Rows are points. Examples show where two turns around zero, p and q, send a point. Write where each new point lands after one turn and then the other. Backwards means that the second turn is done in reverse. Each puzzle has new turns, and all numbers are rounded.

Turn p:
[ 11 -22] => [ 20 -15]
[-49  36] => [-60  10]
[44 -8] => [43 13]
[ 11 -35] => [ 26 -26]
[-17  30] => [-29  19]
Turn q:
[ 71 -10] => [65 31]
[ -7 -24] => [  7 -24]
[-35  24] => [-42   1]
[-27 -10] => [-17 -23]
[-2 20] => [-13  16]
Where do these land?
q, then p: [-3  6] => [-7  0]
p, then q backwards: [-4 10] => [-3 10]
p, then q: [20  1] => [ 9 18]
q, then p: [-25  53] => [-58   4]
q, then p: [ 12 -69] => [ 66 -23]

Turn p:
[-38  13] => [-38  12]
[ 56 -24] => [ 56 -23]
[  4 -17] => [  4 -17]
[-23  29] => [-24  29]
Turn q:
[-45 -32] => [-14 -53]
[32 43] => [-3 54]
[ 21 -22] => [30 -3]
[-8 11] => [-13   3]
Where do these land?
q, then p: [ 8 17] => [-5 18]
p, then q backwards: [ 31 -43] => [ -3 -53]
q, then p: [-39  26] => [-47  -6]

Turn p:
[17  2 48] => [-15  12  47]
[41 -6 25] => [19  9 44]
[-32  27 -41] => [ -7  12 -57]
[-27 -23 -32] => [  2 -33 -34]
Turn q:
[14 29 10] => [ 3 33 -4]
[-22  39  -7] => [-31  23 -24]
[ 5  5 38] => [-3 21 32]
[-27   9  12] => [-30   3   6]
[ -7 -67 -63] => [ 24 -85 -27]
[ 36 -16   9] => [37  2 16]
Where do these land?
q, then p: [ 24  17 -35] => [ 39  11 -21]
q, then p backwards: [ 21 -19 -18] => [ 14 -19 -24]
p, then q: [23 -2 20] => [ 0 20 23]
p, then q: [21  9  8] => [ 2 23  7]
p, then q backwards: [-89  -4  25] => [-89  13 -21]

Turn p:
[25 46 17] => [ 5 45 32]
[24 19 19] => [15 20 26]
[-10   4 -20] => [-10   6 -19]
[ 21 -16 -42] => [ 26   6 -42]
[-13 -28 -33] => [ -1 -20 -41]
[-47 -25  60] => [-35 -57  45]
Turn q:
[-17  -8  61] => [ -4 -11  63]
[ 18  44 -28] => [ 10  46 -29]
[ 22 -48  28] => [ 29 -48  21]
[-21 -30 -10] => [-22 -30  -7]
[  9  -2 -14] => [  6  -1 -16]
[-11  44 -37] => [-20  45 -32]
Where do these land?
p, then q backwards: [-55 -58  54] => [-38 -85  26]
p, then q backwards: [  2  12 -27] => [  3  18 -23]
q, then p: [30 20 -2] => [18 31  2]
p, then q: [ 19  -4 -17] => [ 15  10 -18]
q, then p backwards: [ 4 31 -8] => [ 12  25 -16]

Turn p:
[-50 -15 -15  15] => [-53   9  17   5]
[ 48 -51  54  20] => [ 39 -74  35  -6]
[  2  -3 -14  29] => [-12 -12  -4  27]
[ -4  33 -25 -46] => [  5  44 -36 -24]
[ 21  52  19 -19] => [50 36 -6  3]
[-17 -17 -19   2] => [-30  -5  -5  -4]
Turn q:
[ -7   5  -9 -39] => [-19   5  -5 -36]
[-48 -44 -55  -2] => [-27  -3 -81   5]
[ 39  -7 -35  23] => [ 53   8 -22   1]
[22 -8 35 23] => [ 20 -25  29  22]
[-31  30  34 -39] => [-53   8  36 -20]
[29 53 20 14] => [23 32 52  4]
[ -2 -29   9  20] => [  5 -26 -10  23]
Where do these land?
q, then p: [-11  36  18  43] => [19  8 32 46]
q, then p: [ 35 -35  33 -20] => [  3 -46  10 -41]
q, then p: [ 26 -11 -12  44] => [ 20 -32 -20  32]
q, then p backwards: [-26 -14 -35 -42] => [ -8 -18 -43 -40]
q, then p: [-33 -11  36 -37] => [-38   8  37 -31]
p, then q backwards: [  8  34 -40  13] => [-28  -4 -33  33]

Turn p:
[  7  -2 -53  14  18  46] => [ 16  -9 -22  24  58  28]
[ 13 -33  16  -2 -18 -35] => [  2 -15 -10   7 -51 -10]
[ 12  44  47  39 -18  24] => [  0  24  65 -11  -8  41]
[  9   5 -11 -34  -8 -36] => [ 15  10 -29 -24 -20 -25]
[-34  14  31  53   3 -10] => [-21  26  53  34  -8  -8]
[-45  -1 -23 -26 -43 -38] => [-33  45 -48  -1 -25 -24]
[ 42  36 -22 -14  28  34] => [ 45  -8   2 -31  47  21]
[ -5 -63  13 -30  39  14] => [-23 -73 -14   2   7 -25]
Turn q:
[-48  -4 -40  41  23  42] => [-43   9 -45  48  23  34]
[ 35 -33 -26 -33  31  56] => [ 31 -16  18  16  -1  80]
[  2 -25  36  15 -10 -32] => [-16 -31  25  -9   0 -37]
[ -6  -7  -3 -33 -42 -40] => [  0 -12 -11 -59 -21 -18]
[ 21 -14  -4  23 -33 -35] => [ 11 -38 -15  -7 -15 -38]
[ -8  50  12 -17   1  49] => [  3  64   9  18 -23  20]
[  4  33  25   4  30 -39] => [ 14  24  20  -6  37 -41]
Where do these land?
p, then q: [ 39 -20  31 -18  16 -11] => [  4 -41  20 -27 -26   7]
q, then p: [-35  26 -39  13  20  31] => [11 30  4 20 58 11]
p, then q backwards: [-46 -13  15 -14  10 -26] => [-28   7  30  30 -23 -19]
q, then p: [28 33 38 23 16 24] => [ 21  21  53   9 -28  10]
q, then p: [ 29  39 -60  16 -36 -34] => [ 69  12 -60   8  -5   4]
q, then p: [-10 -51  -2  36  -2 -30] => [-23 -32 -21  41 -10 -34]
p, then q: [ -6 -14  17 -58 -25  46] => [-33   8 -10 -35   2  65]

Turn p:
[-14 -28  -1 -33 -32  22] => [ -1 -19 -11 -39 -28  28]
[-25  54 -10  -2   3  32] => [-36  49 -12 -15  22  12]
[-44 -63 -42  -5 -16   8] => [-42 -68 -26 -20 -23   7]
[-17 -36  11 -36   6  -7] => [ 11 -36   8 -40  -2  -4]
[ 13  -8 -52  -9  -2 -22] => [  7 -21 -52  13   5 -13]
[ 68  15  40  26 -21 -32] => [ 62  30  23  49 -28  -9]
[-13  58  45  30  23  -7] => [-13  59  46  11  20 -27]
[33  9  8 30 39  7] => [11  6 22 43 35  7]
Turn q:
[ 29 -31 -36  -2 -11 -20] => [ 35 -34 -32  -4  -4 -15]
[ 13 -15  29 -13 -21 -23] => [ -1 -28  19 -25 -24  -4]
[-56  14   2  20   1  47] => [-48  33 -10  39   5  29]
[ 18 -10 -12 -51 -19 -34] => [ 13 -14 -21 -52 -21 -27]
[-16 -13  10  59  22  27] => [-10 -10  16  54  29  31]
[28  3  0 -8  6 32] => [29 19  1 -3 -5 26]
[ 26  52  -3 -39 -39 -63] => [ 13  13  15 -42 -42 -79]
[-42  -1  12  33  63  34] => [-32  19  12  30  65  39]
Where do these land?
p, then q: [-22  63 -14 -48 -12 -15] => [  9  49 -23 -35   9 -55]
q, then p: [-25 -47 -32  -7 -14 -25] => [-19 -56 -34  -2  -1  -7]
q, then p backwards: [ 10   3 -36  75   2  10] => [ 57  -3 -20  48  24 -23]
q, then p: [-44  40 -12  32  31  11] => [-41  27  23  20  33 -37]
q, then p: [ 14 -25 -14   2   9  -8] => [ 12 -25  -7  10  10  10]
p, then q backwards: [-21  19   1  -1  20 -22] => [-12  22  -8  -4  14 -28]
p, then q: [ -7 -29  77 -24 -43   2] => [  3  -2  29 -44 -77  22]
q, then p: [ 69 -28  33 -28   5   0] => [ 64  -8   7 -20  -8  53]
p, then q: [27  5 -2 -2  1 47] => [12 33 -1 20  4 36]

Turn p:
[ 62  -4 -16  -4  44 -16  65  28] => [ 69 -48   0  18  -9 -34  50  15]
[ -6  27 -21  -4 -23 -19   1  23] => [  0  26 -18  -2 -11 -24  -4  30]
[-19  -1  -3  36  11  30 -28  33] => [-10  -7   8 -18  38  27 -15  40]
[-46 -10   6  58   2 -23 -19 -23] => [-29  10  30  48  18  22 -44  13]
[ 19 -13 -27 -27 -28  -9 -21 -41] => [-26 -12 -37  -1 -22 -22 -20 -38]
[-35  17  15  37  -8  60  18  21] => [ 0 18 -3 -6 15 72 16 39]
[ 91   2  73 -38  17   7  14 -17] => [ 87 -17  13 -39 -18  -1  10 -77]
[-40 -25  -7 -16 -22  -5  -3  16] => [-45   7  16 -11 -22  -2   6  17]
[-27   7 -21 -42   6 -26 -28 -39] => [-46  23  -9  11  11 -39   1 -39]
Turn q:
[ -4  27 -12 -66  -1  24 -15  -2] => [ 12  27  -6 -53   3 -21 -30 -32]
[  8 -43  -4 -38 -44  33  23 -18] => [ -6 -19 -25 -48 -42  -9  37 -27]
[ 32   4 -26  27  32 -16   0  11] => [ 20 -11  13  13  46   0  14  25]
[ 11 -10  41 -12 -39   7 -18 -49] => [  6 -22 -14  20 -45 -20  -2 -53]
[-33  43 -21  15 -27  -2 -19  30] => [ 16  39 -17   5 -17   0 -36  44]
[-62  47 -12  32  42 -50 -33 -24] => [-31   6 -17  53  42   1 -81  26]
[30  2 24 23 50 39 -5 47] => [32 22 47  3 28 57 21 -8]
[  7 -52 -16 -23  39 -55  -9  12] => [-28 -58  46 -23  29 -14  -9  20]
[-25 -14 -24  25 -46  11  33 -11] => [-17   0 -51   0 -31   3  27  29]
[36 -4 49 16 -7  8 44  5] => [ -5  17  25  28 -14   1  60 -23]
Where do these land?
p, then q: [-11 -40 -35 -37 -25  33  30   4] => [-42   3 -34 -39 -36   0  22  26]
p, then q: [  3  25  58 -30  34 -47 -57  25] => [ -9   9  53  33  23 -49 -41 -59]
p, then q: [  4 -14  27 -30   4 -37  33  -2] => [-12   2   0  37 -30 -34  24 -13]
p, then q: [-40  -2 -46   4   4 -11  26  -9] => [-26  16 -11  20  -2  24   6  51]
q, then p: [-15 -28 -24  -1 -12  14  10 -20] => [-33 -18 -14  -1 -13  -9  22   9]
q, then p: [ -3 -33  -9  32 -12  22  15  25] => [  6 -12 -13 -20 -23  26  32  27]
p, then q: [ 40   2   8 -46  31 -18  14  40] => [-24 -13  38  -4   5 -58  34 -10]
q, then p: [  5 -13 -54   9 -56 -14  12 -13] => [-10 -24  -8  -1 -39 -50   8  45]
q, then p: [ 24  33  33  44  34  15 -49 -32] => [ 32 -43 -17  24  45  36 -46 -21]
q, then p backwards: [ -8  70  43  55  -1  43 -34 -17] => [  3  60  29  47 -20 -14  31 -70]

Turn p:
[-39   9   7 -14  36   2 -24  -3] => [-37  33  -8  32   8  -6  11  -1]
[ 21  23  14  12 -20   1   7   5] => [ 27  -2  24 -12  -5   5  15   4]
[ 17  -9  -9  -5  13 -28  28  -3] => [ 12 -16 -18 -15   7 -35   1  -5]
[-13  -1  12   9  -7  19  12  10] => [ -5 -18  11  11   5  14   9  11]
[ 16 -19  -4  23  38 -28  -6  11] => [ 16   7 -24  14  -7 -39 -17  25]
[-18   0 -28  12 -29  -1   5  -4] => [ -5 -22  -3   1 -31  16  -2 -21]
[-10   5 -40  -7 -17  24  -8  13] => [-12  -4 -23 -11 -22  39   5  -5]
[ 21  -4   6  23 -23  -4  25  -4] => [ 31 -30  15  -7  -3  -3  -3  -1]
[  0   5  10 -20  -6  20   8 -47] => [  3   4  11   1  35  15  -3 -40]
[  4  -9  33 -33  14  -5 -47  21] => [-30  48  18 -14  13  -7 -17  31]
Turn q:
[ -3  -1  -4  -8 -13   5  13  15] => [ 1  2  1  2 -6  1 22 11]
[ 26  -7  16  -9   8  20  11 -19] => [ -1  18   7   4  20  19   6 -28]
[ 22  -6 -18   7  61 -10  16  -2] => [ 42   2  10 -15  50 -12 -16  -4]
[-15   3 -18  97 -16 -38 -13   8] => [ -4   5  15  46 -18 -49 -64  52]
[ 17   5  -1  -5   4 -10 -13  19] => [ 18  -4  17 -11 -15  -2  -2  -4]
[-11 -10  11 -11  19  26  -1   7] => [ -2 -23   3   0  19  24  10  -3]
[ 5 21 19  0 21 12 -5 -2] => [ -6   0  16 -19  12  21 -14  -3]
[-15  -3   7 -16 -19 -27  11   0] => [-19  -1  -6 -10 -12 -27  19  -2]
[  2 -14  -1 -13 -24   3  -1  -8] => [ -6   5 -13  12 -14   0  16 -14]
[-12   9 -16 -22 -26  21  15 -14] => [-11  16 -33  -1  -7  18  25   8]
[-16   2   5 -19 -16  -2 -32  -5] => [-13 -20 -17  -8 -29   6  -3 -13]
Where do these land?
p, then q: [ -4  -1 -15   9   3  13   3  20] => [11 -1 -2 16 -4  5 15 15]
q, then p: [ -7  16 -20  -5  12 -10  -4  -1] => [ -6  12 -13 -24  -4   0  -3   4]
q, then p backwards: [ -9 -25   5  22  -9 -15   2   1] => [-21 -11  13  15  15 -17   6  -4]
p, then q: [ 13   2  85  18  -5 -15  -2  31] => [-21 -24  84 -20  -2 -18  10  -5]
p, then q: [  9  -5  -6  -1  13  15 -18  -9] => [ 13   3  -3  -7  -4  18 -17   9]
q, then p: [-13  13 -17  20 -20  -2 -19  -8] => [ -5   4   2  -6 -37  18  -6   6]
p, then q backwards: [ -2   4   2  25   6  -8   8 -12] => [  9 -24 -10   7  -3  -5  -7   8]
p, then q backwards: [ -7  -5  15   0   6 -16  14 -10] => [ -2 -19   9   7   7 -18   6   1]
p, then q: [ 19   2 -21  19 -14 -13   2  -4] => [ 11  19  -5  10 -21  -1   7 -21]
p, then q backwards: [ -1   2  -7 -66  20 -15 -10  -3] => [ -8  23  18 -22   1 -22  33 -46]
p, then q: [  2  -2 -20 -41 -13  64  25  -5] => [ 19 -19 -32   4  51  47  19  -2]

Turn p:
[-18  20  -9 -11 -23  11  15   9   1] => [-13  15 -13 -21 -10  14  21   0  14]
[ -6  37  -2   8  20  18 -14 -18  32] => [ 21   6  11  -5  31  -8  14 -17  40]
[ 11 -13  14 -35  11 -14  34 -13   8] => [-26 -17  11 -26   7 -29  -5  24  -9]
[ 10 -13  -7 -17  20 -32 -24  -5 -22] => [ 16   2   4  -4  -6  -9 -49   8 -15]
[ 10  11  -5 -15 -10  -1 -15   4  19] => [ 20  -6  -2 -14 -14 -10   6   0  15]
[-22 -18  10  -9   7  28 -10  13 -16] => [-14 -12  22  -1  -8  35  -8 -13  -1]
[21 17 33 29 20 -9  6 -2 27] => [  9   4  24  34  19 -32  19  13  14]
[ 10  24 -15 -11  -5   0   3   5 -16] => [ 13  15 -12 -16   1  12   1  20   3]
[-15 -36  -7  29  13 -45   7  11   9] => [-27  -2 -20  42 -10 -27 -32  -9  -4]
[-20  14  -5  -6 -51  18 -25 -23 -20] => [ 18  27  -7 -31 -17  23  21 -38 -21]
[ 19 -44  -7  39  -3  26  25  18 -21] => [-17 -32 -19  43   7  30  14  11 -34]
Turn q:
[ -7   8  -7  -2   1  -3   4 -17 -34] => [-18  -5  -5  23   3   7  22   4 -15]
[ -9  12   4 -12 -25  -1 -19 -29  -2] => [ -9  22 -32   4   5 -10  12 -14 -13]
[ 35   5   7  35  -8  18 -17 -11  12] => [ 14  -2 -30  17  -2  12 -43  -3   8]
[-18 -23 -15  -5 -18 -15 -21  -9   7] => [-10  12  -2 -12 -25 -18   0 -21 -21]
[ -7  -1  -9   4   5 -16  45 -13   2] => [-18  -6  14  13 -15  -2  22   1  35]
[-18   4   4  24   5   0 -17  97   9] => [ 50   8  45 -31 -15  -5 -27  61 -22]
[ -8  12  32 -21   7  -1  12  41   3] => [ 22  18  30 -21  27   7  11  21   7]
[ 48  -6  -6  13   0  -1   8 -18   5] => [ 14 -18 -12  26  -5  14 -17 -26  21]
[-19   2 -10  -5  -2  40  28  12 -18] => [-13 -15  -7 -21  -5  30  23  31   3]
[ 13 -20  33  -6  19 -13  -7 -34   4] => [-23  11  10  12  27   3 -19 -38   8]
[ 16  -7 -11  -8   3  -7 -17  15   9] => [ 23 -11   6  -7  -2  -9  -9 -13 -10]
[-26  12 -22 -15  13  -1   0 -34   3] => [-33 -14 -17  -3   6 -29  21  -4   0]
Where do these land?
p, then q: [ 24 -13 -22 -14  36 -37  31 -15  17] => [ 11 -12  47  -4 -11 -40  -9  -9 -34]
p, then q: [ 30  15  -9 -34  42  -8  20 -26   4] => [ 23 -16  49 -18  28 -20  -6 -14 -18]
q, then p: [  2  -3 -29  -3 -30   0  -6  -2  -2] => [  1   3 -30 -15  -5   2  12   5 -22]
p, then q: [-12  29  33  12 -17 -12 -11  23  14] => [ 16  34 -14  14  -3  -5   2  16  37]
q, then p backwards: [  9  -1   8  15 -11   6   0  17 -23] => [ 10   1   2   8   1   7  -9  17 -28]
p, then q: [-10  -8   1  20 -23  -3  -7 -25 -11] => [-18  -9 -15  30   4   4  17   1  -3]
q, then p: [  3 -40   4   7 -28  30 -29   2   7] => [ 31   4  -1 -44  -5  30  -1 -16 -12]
q, then p backwards: [-35  17  27  -9  -2 -19 -11  24 -16] => [ 15  29  34   4   0 -12  19 -17 -24]
p, then q backwards: [  3   3  -8 -17  31  16  42  -9  13] => [-19  17   8 -11  41  28  14  -8   6]
p, then q: [-14   0  -7  24   2  26 -29  10  -3] => [-13 -10 -32   2   1  16 -25  -3  17]
